Each row is a point. To make a cloud, some directions were put in groups of two or more. Within a group, all points are equally far from the middle, so they leave a hole (a ring in 2 directions, a hollow ball in 3). The other directions are filled evenly. Then the cloud was stretched, turned, moved and blurred a little. Count the holes, and give their numbers of directions, smallest first.

Cloud:
[[ 30  51]
 [  4 -45]
 [ -3   7]
 [ 27  17]
 [-17 -51]
 [ 43  -1]
 [-13 -25]
 [ 21  33]
 [  9  18]
 [ 45  31]
 [  3  10]
 [ 27 -31]
 [ 22  25]]
Holes: 0

Cloud:
[[ 17  48 -13]
 [ 13  49 -15]
 [ 12  56   2]
 [ -2  42 -29]
 [-19  58  11]
 [-19  40  36]
 [-19 -35 -25]
 [-11  15 -41]
 [-43  12 -10]
 [-41  -4 -14]
 [-31 -19  24]
 [-41  -8  -9]
 [ 26  17 -30]
 [ 20 -18  27]
 [ -9  32  40]
 [  2 -28  30]
 [-28  16 -32]
 [ 28 -25 -24]
 [ -9   2 -43]
 [ 23  37 -18]
 [ 10 -46   4]]
Holes: 1 (3)

Cloud (29 x 4):
[[ 58 -12  32 -26]
 [ 10  18  17 -35]
 [ 22 -68   8  -4]
 [ -2 -54  28 -17]
 [  5 -18  -4  28]
 [ 20 -54 -23 -28]
 [  5 -22  28  21]
 [ 32  29  13  -1]
 [-14 -48  20  -6]
 [ 25  27  25  -6]
 [ 51   7  21 -33]
 [ 63  -3  -3   2]
 [ 45 -43 -26  -5]
 [ 58 -21  -4 -33]
 [ 46 -36  40   1]
 [ 36  15 -18  11]
 [ 40 -52  21 -32]
 [ -1  20  20 -16]
 [  3   3 -15 -40]
 [ -6 -16 -34 -22]
 [  7  10  35   5]
 [ 34 -29  48 -23]
 [ -8  -8 -32 -17]
 [ -4   6  -3  16]
 [ 62 -30  25   0]
 [ 10 -18   0 -52]
 [-23 -31 -12 -16]
 [-14 -20  26 -30]
 [ 22  14  15 -41]]
Holes: 1 (4)

Cloud (54 x 6):
[[ 31 -53 -10  -9  15  -7]
 [  3 -51  -2  41  20 -14]
 [ 28   2 -17 -46  32 -18]
 [-42 -37 -29 -14  15 -17]
 [-55  -1 -24  -2  -1  10]
 [ 36  38  27  -8  28  13]
 [-32  29 -25  19   5 -37]
 [ 24  37 -17  37  17 -27]
 [ 11  38   4  38  35  17]
 [ -6  18 -15  41   6  31]
 [ 22 -17 -13 -47  17 -16]
 [  0  -2  26  26  46  -2]
 [-27  -7  26  34 -25  -9]
 [ 13  23 -10  18 -52 -42]
 [ 33 -34   3  -6  13 -30]
 [ -2  10 -41 -46  34  -8]
 [ 18  35   3 -69  29 -34]
 [ 22  63 -25 -56   7 -17]
 [ 24 -29 -29 -10  18   8]
 [ 25 -15  16 -40  10 -12]
 [-38 -22 -21 -19  31  28]
 [-29  69  -4   2  -9   5]
 [-48  -4   1  27 -31   7]
 [-30  -3  12  24 -55   5]
 [-32 -49  -8  12  23 -17]
 [-31  33 -20  37  -5 -12]
 [  6  35   5  -5  56  27]
 [-25 -26  20  48  -1  -5]
 [-23  20 -37 -42  56  -3]
 [ 52  17  -4  -6  26 -25]
 [ 28  17  28  35 -43 -21]
 [-37   4 -10 -32  53   8]
 [-23   8  24  10  33 -18]
 [ -1  -4 -13  64  -5  16]
 [ 26  21  31  44 -22  10]
 [ -3  12   1  53  20 -15]
 [-17  26  14  15 -50 -12]
 [ -7 -11  -9 -45 -31  -7]
 [-17 -32 -16  68 -28  -2]
 [ 13 -51 -12 -17  23 -21]
 [  6 -22 -11  53  -7 -24]
 [ -5 -14 -16 -19  64  -2]
 [ 55   2  24   2  -1  -4]
 [ 24 -12  30  56 -37  25]
 [  7 -18  32  19 -43 -27]
 [ 30   0  29  15 -25 -39]
 [-10 -20  -9 -22 -45 -35]
 [-22  37  26   3   0 -30]
 [ -9  11   9  46  28 -18]
 [-15  51   2  -4 -39   0]
 [-12  36  -4 -22 -46 -11]
 [-38  64 -45 -38  41 -14]
 [-10  -6 -20 -41 -34 -25]
 [ 11 -18   9  44  34  24]]
Holes: 2 (2, 3)

Cloud, 79 rows:
[[-32  25 -30  -2 -39  36  16   0]
 [-27 -24  12 -16  21  36 -49 -12]
 [-49  33  11 -43  -6  26  -4  21]
 [ 26 -12 -31  -4  31 -20  16  39]
 [-72  -7  -7 -16 -10 -11 -19  36]
 [-17 -35 -46 -13  45 -12  21  25]
 [-42 -20 -47 -62  17 -49   6  20]
 [ 12  -5  45 -15   3  -4 -27  -4]
 [-39 -15  -6 -10  36  11 -39  -9]
 [ 33 -58 -37  -4  -7  33  15  32]
 [-27  21  22 -27   1 -13  -5  32]
 [  4  18  30  16  26  52  32 -15]
 [ 12 -52 -28 -16  24  14 -20 -22]
 [ 26   8 -12   8  48  44  53  17]
 [  3 -46 -49 -17   6 -18  59  39]
 [  4   4 -25  -4   9  41 -40  30]
 [ -1 -10 -12  -4  22 -29  21 -32]
 [-36   1 -15  10   7  -3 -30 -24]
 [ 13 -44 -20 -29 -15 -18 -30   7]
 [ 14 -33   0  -2 -23  13 -17  13]
 [  6 -17 -21  -8  42 -39  15  49]
 [-35  -5  14 -13  30  33 -12  48]
 [  4 -29 -51 -36  27  24  34  23]
 [  3  10  17 -20   7  17  24  28]
 [ 49 -24  -4  -9  36  16  12  -3]
 [-23 -24  39  -6 -18   5   0  16]
 [-16 -47  41 -10 -30 -16  16  16]
 [-33 -12 -53 -32   9 -23 -23   7]
 [-11  -1 -37 -34 -63 -12  28  27]
 [ 13 -59 -32 -36 -24  -9   8  22]
 [-11 -15 -57 -53  47  26 -25  26]
 [ 21 -53 -31  -8   8 -19  -3  23]
 [-10   6  20   1 -38 -14 -15  -1]
 [-31 -23 -45 -33 -38 -37  -6  19]
 [-31 -26 -47 -55 -31  10   2  -8]
 [ 20 -27  -5  28  77   1 -12 -27]
 [  5  23   7 -20  48  72  10  29]
 [-21  24 -17  -7 -57  29  24  24]
 [ -7   2  11 -25 -26  62  -2  29]
 [ 18   6  -8 -42  -6   5  26  27]
 [ -7 -23 -62 -46 -15  -8   7  25]
 [ -3 -30   8 -25  16   1  43  36]
 [ 33 -70  -4 -28  10 -16  -7   3]
 [-28   4  35 -27  13  29 -14  -8]
 [ 21 -72   1  -9  -3 -13  52  24]
 [ 18 -19   0 -12  44 -11   4 -12]
 [  0  23  37  25  42   3   1  -1]
 [-17 -19  -2 -11  31 -54  14  -8]
 [-10 -47  -1  -4 -44 -27   4  14]
 [ 36 -55 -45 -39  17  26  36  46]
 [-27 -62 -23   7  15   4  -1  -2]
 [ 32  11  18 -13 -14  16 -23   2]
 [-59  -9  43   4 -45 -17  15 -18]
 [  1 -15  24 -11  -9  -5  -8  28]
 [-15  23  36   9  40  15 -10 -22]
 [-43 -44  15 -39 -11  33 -30 -13]
 [ 12 -23 -11  -5  52  25  24  -4]
 [-36 -62 -19 -52  -4  47 -12  12]
 [ -6 -17  19   8  -8  13 -33  16]
 [  1  10 -52  -6   3  -4  13 -14]
 [-13 -36 -40 -30  22 -12  49  30]
 [-32  11 -34 -36 -55 -12  -4  33]
 [-30   8 -12 -21 -64   8  -4 -17]
 [ 29 -49 -24  42  10  16  12 -21]
 [-31  35  34 -35 -19  26 -28 -11]
 [  2 -39   0   8 -30   6 -12  -3]
 [-48  -8  19  -9 -42 -41 -11  21]
 [-15 -15 -54 -64  14 -17  -4  13]
 [-19  44  42   2  19  19 -20 -29]
 [-13 -42  20   9 -66 -34  34  -4]
 [-47 -15   2 -58  24  28  -3  34]
 [ -7 -27 -48 -40 -41 -20  19  13]
 [-44  60 -23  -7  19  20 -28  -7]
 [-39   2   8 -48 -59 -23  20  37]
 [ -3  -6   6  -3 -16  70 -16 -11]
 [ 32 -29 -29  18  15 -19  22  22]
 [-21   7  31 -44 -36  12 -11  10]
 [ 13 -46  35 -10 -22  41  -5  17]
 [  2 -16 -20 -67   6 -12  17  23]]
Holes: 1 (3)

Cloud, 94 rows:
[[ -6  21  14 -22  34 -26  24  26  -7]
 [-15  73  24  -3   2   9  22  12  27]
 [-22   0 -18 -22   1 -51 -40 -20  29]
 [  6  40  -7  25  -2   2 -62 -18  36]
 [ 26   1 -18  -4  25 -21 -32 -21 -63]
 [  7  -2 -39  32  28  14  20 -32 -23]
 [-11   2  -3 -44   1 -21 -52  -6 -45]
 [-32  47 -58  -8  19  33  25 -10 -36]
 [ 11  -8  48 -26 -19  44  10  40  35]
 [  9  23 -19  16 -18  22  -8 -45   9]
 [-14 -52 -40 -33 -35 -13  43 -20  -3]
 [-38  22 -32 -11  -3 -32   7   6  28]
 [ 12  16  26 -32  26  36   1  31 -27]
 [-26  12   4   4  22  -9 -16 -14 -70]
 [  4  29   5  32  26   0 -14 -19  35]
 [  9  42  36 -51 -34 -20 -51 -20  41]
 [-10  -6  28 -15 -18 -41 -19 -36 -17]
 [ 20  47 -17   8  55 -10  14  -1 -15]
 [-11  57  14  -2  32  13   8 -53 -10]
 [ 11 -10  12  21 -43  47   7  -3 -27]
 [ -2  29  11 -35  -1  48  21  25  41]
 [  2 -52 -31  -9  -4  26 -50  -9 -21]
 [ 21 -38 -30   6 -36  30  26  -8 -27]
 [-66   3   3  11  21  13 -22  -3 -18]
 [-18   1 -31  19  59  -4 -27  41  -8]
 [  1  19  -8 -27  -3  39   0  55  40]
 [-19  20   2   7   7   7 -38 -61 -35]
 [ -3  25   6  21  38   3  31 -26  31]
 [-26  26  34 -23 -32 -26 -15 -21  16]
 [ -4  32   1 -59  24  -1   5  18  -8]
 [  2   3  18 -25  27  31   6 -22  34]
 [ 16 -30 -11 -57 -58  -4  -4 -25  31]
 [ -1   8   1  -1   7  63  36  24 -30]
 [ 10 -10   4 -37   5  -8  -2  29 -30]
 [  5  29  17   9  -7  -4   0 -44  30]
 [-14 -18  14  15  27 -26 -74 -27  -3]
 [ -5  -6  24  -9 -28 -34  -6 -52   4]
 [ 12  29  25  -6  51  20 -83 -21  -2]
 [ 14 -25 -22   6  22 -13 -17  35  26]
 [ -7  32 -13 -33  30  43  -2  34   6]
 [  0  51  45   6  17  14 -39   5 -27]
 [ 11 -50  28   6 -19  34  27   5  10]
 [-14 -27 -54   7  37  29  50  14 -16]
 [ -5  12   8  17  39   5 -10  58  34]
 [-28  61   8 -21  46 -27  -5 -11  32]
 [ -1  41 -26   9  72 -24  42 -13  -1]
 [  4   0 -12   3  14 -24 -49 -34 -62]
 [-34 -14 -63   3  19   1   9 -33 -10]
 [ 13  35  -5   3   2  17 -14  55  14]
 [ 15  23  35  -1  21  10 -14  43  81]
 [ 18 -47  -4  -4  20  14 -50 -11  19]
 [-21  -8  -3 -16  -3 -41 -55 -26 -18]
 [ 33 -51   7 -16 -39  20 -37 -10   9]
 [  5 -10  -4  -1  -5 -22 -30   5 -38]
 [  7  16 -18  21  33  26  64  -5   2]
 [-10  -3 -19 -33 -26   2 -70  17   8]
 [-28  19   0 -19  24  57  -9  39  35]
 [-34  55  16  17  44  25   1 -14  17]
 [  8 -39  27   7  51 -20 -56 -12   6]
 [ 21  18 -42  16 -20   3  30 -25 -12]
 [ 14 -56  -6  -7  -4 -10 -60   4  10]
 [ -2  25 -24  48  34  21 -11  18 -22]
 [-20  48  41  -1  20  -9   5  -3  41]
 [ 13  -3   1   3  50  28 -14  38  53]
 [  1  -7  34 -13   4 -16 -25  19 -21]
 [-14   3 -13 -40   4   6 -34  14  58]
 [ -2  62  -6  24  66   5  -7 -14   8]
 [-49  25   8 -18  12 -28 -21 -32   2]
 [ 24 -22 -33 -41 -24   3 -14 -13   7]
 [-53 -27 -39  18  31 -14   4  -1 -37]
 [ -7  41   1 -27 -13  52 -32  60  37]
 [  1  10  23 -12  16 -13 -29   3 -56]
 [ 27  -1 -17   6  36  -4 -40  -2 -38]
 [ 11  57   6  15  71  30 -45  18   2]
 [-20 -48 -34  34   1  24  23  17 -14]
 [ -3  73 -11 -25  -6  -3 -23  20  39]
 [-49 -47 -39  29  18  11   5  11 -26]
 [ 16 -70   6  -3  20   9  27 -30 -16]
 [ -5  21  18 -40 -11  -1 -22  35  -9]
 [  5  24 -47  31   3   6 -16 -12 -26]
 [ 12  56  19   1  40   1 -15  11  45]
 [ 24  48  11 -33 -31  62  26  34  41]
 [-37  65 -16 -22  41 -17   0  -3 -20]
 [-11 -46 -30  19 -23  23   4  -8 -31]
 [ 20 -20  23 -40 -34  -7 -68 -20  -7]
 [ 26  -3  41 -31 -33  38 -12 -26  14]
 [-55   4 -22 -19  10  -8  15 -23 -26]
 [-15 -38 -38 -17 -38  36 -28  20   2]
 [ 13   1 -17  24  29  -3  37 -39  -2]
 [-14   7   5   7 -28  -2 -64  11 -28]
 [ 34 -28 -12  -4  37  19 -16  -3  -4]
 [ -2 -39 -11  31  11  21  10 -21 -34]
 [ -4   6  23 -37   8  30 -12 -40  -1]
 [-37  54   5 -31  28 -11 -58   1   8]]
Holes: 2 (2, 4)

Cloud (105 x 9):
[[ 50  -4  41 -11  -4   1  21  34   3]
 [-10   8  -5  16  19 -38 -39 -29 -22]
 [-12  16   9  60  57   9 -15   1 -25]
 [ 13  32  59  53  31   3 -27   8  -1]
 [ -3 -34 -57   8  36 -10  23 -49  -8]
 [ -5  55  33   8  45  35 -16   5  25]
 [-35   9 -47  27 -27   6  39   9  -2]
 [-31  -3 -13  -1  37 -26 -43  10   3]
 [ 16   8  -6  -1 -21 -62 -26  -1 -11]
 [-32 -14  13 -14  -3   8  27 -35 -48]
 [-18  57  34  -5  43   5  -3 -21  26]
 [-20  15  31  35  17 -37  20  36   8]
 [ -5  -7 -44 -43   4  17  25 -23   2]
 [ 18 -42 -30  22   7  18  14 -51   6]
 [ -5   3  24  13  11  48 -47  -2  11]
 [ -2   5 -39 -10  31  19 -15   2 -32]
 [ -3  25  29 -15  34 -40  35   8  23]
 [ -7   8  -9   2  38  62 -12 -20   1]
 [  6 -34 -17  13 -54  13  22  -6 -38]
 [-33 -41 -25 -28  19  -9  38  25  -2]
 [ 20  31  64   0 -20 -11 -27  29 -22]
 [ -9  11  -3   2 -17  38   0  35 -34]
 [-43 -27  16 -10  31  32  35   1   3]
 [  4  14 -44   3 -38  17  -3   5  -2]
 [ 13  28  24 -30  22 -15 -19  27 -44]
 [ -4   1  26 -10  22 -19  13 -41 -44]
 [-15 -16 -37  40   1 -15  39  21  10]
 [-16   9 -50 -21  34 -26 -27 -13   1]
 [-13   1  42  21 -29   9 -19 -37   1]
 [ -9  54  46 -20  15   4   9  -6 -15]
 [ 16  -8  -2  25   7 -12 -19   4 -66]
 [  2  -2  29  50  11   8  38 -13 -27]
 [-14  29 -41  -9  -4   3  41  29  52]
 [-36 -18   1   1  50 -27   6  31 -15]
 [  7  53  26  15   0  -9 -18  26 -26]
 [ 22 -42  41 -21  19   7 -50 -41   6]
 [  9 -35  15  31   9  48   9 -21 -27]
 [ 24  25 -39  12  22 -25  18  -9 -22]
 [ 16 -70  -5   5  23  -4  14 -26 -58]
 [-18   5 -23  14   5  36  28 -39  26]
 [-10   1  43  31  27 -17 -39  49 -16]
 [ 44 -13 -32  39  11 -32 -25 -23 -13]
 [-34 -55  13  -2  10   6  -9  18  20]
 [-43 -45  22  25  11  19  41  17 -12]
 [ -9 -47 -16  27 -13  -9 -43 -34 -17]
 [ 13 -43  54 -25  33  10  22   6   5]
 [  0  -6  53  15 -16   2  -4 -27 -61]
 [  9  36  52  38   9  -6 -24   3 -32]
 [ 21  31  19  18 -33   6  40 -26   3]
 [ 12  46  20 -24  50   9 -46 -23   3]
 [  2 -49  -7  -7  12 -20  22 -17 -68]
 [ 10 -26 -22 -48   1   2   9 -50  10]
 [ 22 -28  13  -3 -56  15  24 -14 -21]
 [-52 -15 -20  17  32  -9  24 -43  21]
 [  5 -11 -25  32 -18 -55  58  17  13]
 [ 17 -66  39 -17   2   4 -23 -26  -8]
 [-28 -25  10 -22  29   1 -23  30  29]
 [ 18 -18  10  23 -22  28  -5 -33  13]
 [ 24 -19  13  17  16  52 -41   2  -6]
 [ 27 -30 -48  21  10 -29  -4  14  33]
 [ 43 -22 -24 -22  34 -34 -26   9   8]
 [ -4 -20  47  13  31 -42 -43  16 -35]
 [-19  13  45  11  38 -42 -26 -13  21]
 [-11   0  57  34 -30 -23  -6 -16   4]
 [ -1 -62  -7 -15  51  19  15 -37  -6]
 [ 35 -28  56  19  16  17 -29 -18  19]
 [-21  23  29 -24   9 -52  24 -17  11]
 [-20  31   4  21  30 -20 -42  17  12]
 [  4  34  35  40  59  17 -12 -32 -24]
 [ 20 -33  13 -33  -1  -9  26 -16  33]
 [  3 -67  -8 -30  20  -5 -10 -39  21]
 [-19 -16  45  42  43 -24 -49   9 -23]
 [ 56  34 -25  23  24 -17  -7  -8  24]
 [ 52 -12  31 -19  13 -27 -13  25   9]
 [-46  -9  -1  43  -4   2  35   5 -17]
 [ 12 -73   2  18 -15 -44  18   2 -29]
 [-30 -76  29   4 -17 -13  26  21 -12]
 [ 18 -35  50 -19   4  -4  16 -28 -64]
 [-27   7  23 -31 -10  -8   7  34  46]
 [ 30 -29  71   8  34  12 -61 -43 -23]
 [-28   8   6  29   4  -5   6   9 -59]
 [ 34 -37  13   4  20 -46   9  -6 -49]
 [ -6   8 -36  46  49  -9  17 -32   2]
 [ -9  49  43 -15 -30 -18 -16   2  25]
 [ 31  18 -16  13  -8 -29  37  12 -45]
 [-17   4  86  12  -6 -10   6  16  11]
 [-55 -41  -9   1  -4 -19  -7 -23  18]
 [ 16   7  44 -51  22   4 -27  -3 -20]
 [ 49  -2  44  -1  17 -15 -52 -28  12]
 [ 10 -64  19 -45  26   8 -16   2 -11]
 [-21  -8  21  37  -7  -3  -9  21 -68]
 [-42 -18  41 -34   9  15  -1  52  -7]
 [-16 -56   7  51  19  14 -10 -20  16]
 [ 36 -23 -36  15   0  -8 -42   5   4]
 [  8 -32  25  28   2 -25 -48 -65   1]
 [-32 -10  60  38   8  37  12  -6 -21]
 [ 34 -29  67   3  -2 -11  -4  -1   7]
 [ 23  -1 -20 -52  28   6 -16 -40  23]
 [-29 -48  25  41  65 -21 -22   8  -6]
 [ 28 -15  35   1  -4 -23 -19  60   0]
 [ 18  -2  17  -1  62 -15   8 -48 -20]
 [-15 -37 -35  -1   1  -6 -33 -49 -24]
 [ 14  14   7   3  -6 -40 -23  29  54]
 [-15  41  22  49  43 -12 -21   1  13]
 [ 21   1 -23   8  17 -36   3 -47 -31]]
Holes: 2 (3, 4)

Cloud, 98 rows:
[[ 12   3  43  19 -36   2 -28 -17  20]
 [  2 -33 -15  -6 -10  34 -22 -27 -12]
 [ -4 -54  31 -32 -62  26  56 -33 -32]
 [ 21 -15 -30   7 -30   9 -15  38 -29]
 [-22 -38  45 -14 -69 -11  39  -4 -10]
 [ 45  49 -71  20  -7 -33   6   0  -1]
 [ 24  11 -11  29  -9 -40   5 -10 -30]
 [ -6  11  47  39 -36  -8 -34  20  22]
 [  6   8 -22   8   1 -30  18   0 -34]
 [-12 -28 -10  49  -7  -1   0  41 -20]
 [ 31  32 -61  56  37 -63 -10 -11  46]
 [ -1  50   9 -20 -38 -20  40  -8 -14]
 [-18  -2 -25  16 -30  26 -16 -16  31]
 [ 16  13  -2  -4 -54   4 -21  18   6]
 [  3  47  -8  -6 -19  -3 -11  -3  42]
 [ 22 -19  22  22 -18  -3 -58   2  16]
 [ -2  33 -24  23  -4 -22  -7  12  27]
 [ 73  20  -3 -34  -8 -55  18 -14  15]
 [-11  47  16  34  15   5 -13  17   8]
 [ 11 -25 -18   6 -50 -21  32   5 -47]
 [ -7 -46 -13   7 -20  -9  -7  49 -20]
 [-19  36  10  15 -22  -4 -56  12  42]
 [-11 -18   6 -11 -24  11  31 -36   1]
 [-38 -20  29 -14 -40  21 -21 -49  25]
 [  2 -21  -6  -6 -46 -15   8  32  30]
 [-18 -33   7   0 -83  39 -19   2  12]
 [  8 -72  -1  14 -34  24 -15  40  15]
 [-21 -11  34  32 -56 -25 -28 -10  13]
 [-15  -8  66  62 -41  23 -34 -11  -2]
 [ 37 -19 -29  -3 -21 -42  18   9  18]
 [-20 -36 -11  42 -32  24 -54  19   0]
 [-39 -25  45  22 -37   5  -6 -10  -5]
 [-31 -29  19 -19 -26 -36 -10  -9 -23]
 [ 37   4 -10   3   2 -58  13  11 -17]
 [ -8  -7 -13  -8 -17 -51  44 -29  19]
 [ 21 -33  18 -54 -24  -1 -17  12 -60]
 [ 51 -17 -12  13 -68  12  -5  10  22]
 [-28 -27  23   2 -44  32 -17  23   0]
 [ -1 -69   4 -15 -27 -15  -6  -6  -4]
 [ 29 -15 -11   3  22 -19 -20   7   3]
 [  7  38   6  21   5   4 -32   2  58]
 [  4  17 -27   2 -31  -4  -2  20  -3]
 [  0  33  -5  34   8 -36 -19   5   6]
 [-10   0   3 -19 -55 -34  -4  33 -23]
 [  7  -5  -8   2 -16  21  38  28 -28]
 [ 30  -5 -62  -6 -12 -51  47  12 -10]
 [-38 -24  24  40 -28  27  10   7  10]
 [ 14  46 -40  33  17 -50   9  28  -4]
 [  6  45   7  74 -29  13  13  22  -4]
 [ 46  13 -13 -30  10 -25  30   0  26]
 [ 22 -18  -6 -41 -22 -45  48 -12 -20]
 [-12 -50  57   6 -55  18  13 -17  14]
 [ 25  -6  12  -9 -31   7  -3  40 -18]
 [ 10 -28  -1   8 -70   5 -24   7  46]
 [ 56  -8   1  23 -40  -3   5   8  32]
 [  3 -13  40  21 -16 -12 -15  16 -34]
 [-10 -61  32  32 -50  30   8  31   6]
 [ 20   7 -22  -4 -36 -19  60   4  -3]
 [ 38 -17 -15 -18 -34 -31  34  22  -6]
 [ 40   5  15  26 -55 -21  31   3  34]
 [ 17 -43  22   0 -36  -6  24  36 -37]
 [ 61   6  -7  -8 -24 -67  37  48 -31]
 [ 42  27 -13 -13  19 -24  26   0 -21]
 [ 19  26 -13  45   8   0 -15 -11  45]
 [ -1  27   7  25 -21 -16 -50   1  63]
 [ 10 -29  31 -11 -26  12  12  32 -17]
 [ 39  34  31   4 -14 -13  15   1 -41]
 [ 20 -28  23 -17 -18  10  34 -29   7]
 [ 38 -10   1 -14   7 -41  20  17  21]
 [-17   0  -5 -14 -15 -21  22  -6 -21]
 [  4  27  35  47  -9 -36 -19 -15   2]
 [ 45 -16   9   5  -6 -10  -6  43   9]
 [-22 -16  34  19 -12   4  18 -26 -33]
 [-48 -32  41  31 -53  48 -41  -6 -14]
 [ 45  38  -2 -18  14  10   7   8  20]
 [ 22  35 -17  24  24 -59  -3  -5  38]
 [ 30 -48  42   9 -22  15  12  -3 -10]
 [  2 -46  48   3 -28   1 -20 -23  35]
 [ 35  22 -38  12  21 -62  19  -8  52]
 [ 16  -1 -24  21 -18 -27  -7  -9  -3]
 [ 12   0  24  28  11  18 -14 -38  13]
 [ 37  41 -32  49   5 -35 -27 -36  31]
 [ 13 -20 -21 -18 -60  35  24  -1  13]
 [ 23 -43 -33 -31 -37   3  -4  23  16]
 [ -2   0  35  21 -64  10 -36  14  35]
 [  9 -30   6   7 -37  19  47  26  -5]
 [ 32 -42  -2 -35 -54 -50  18  47 -10]
 [-18 -49 -10  19 -41  -5 -10  32  20]
 [ 42   0 -11  -9  -3 -31  56   7 -44]
 [  9  -6  11 -26 -45  27  13  -5 -10]
 [-48   3  55   5 -28  37 -63   0  21]
 [ 23 -49  30  20 -13 -47  15  25   0]
 [ -5  20 -23   3  -5 -44   8  14  50]
 [ 44 -27   4   3 -28 -36  28  53 -26]
 [  7  43 -10  39  36 -49  -8   1  17]
 [-24   8 -10 -19 -86  35 -19 -18   6]
 [-30 -36  52   5 -44  42 -38   7 -23]
 [ 17 -15 -14 -15 -32  21 -26  15   8]]
Holes: 0
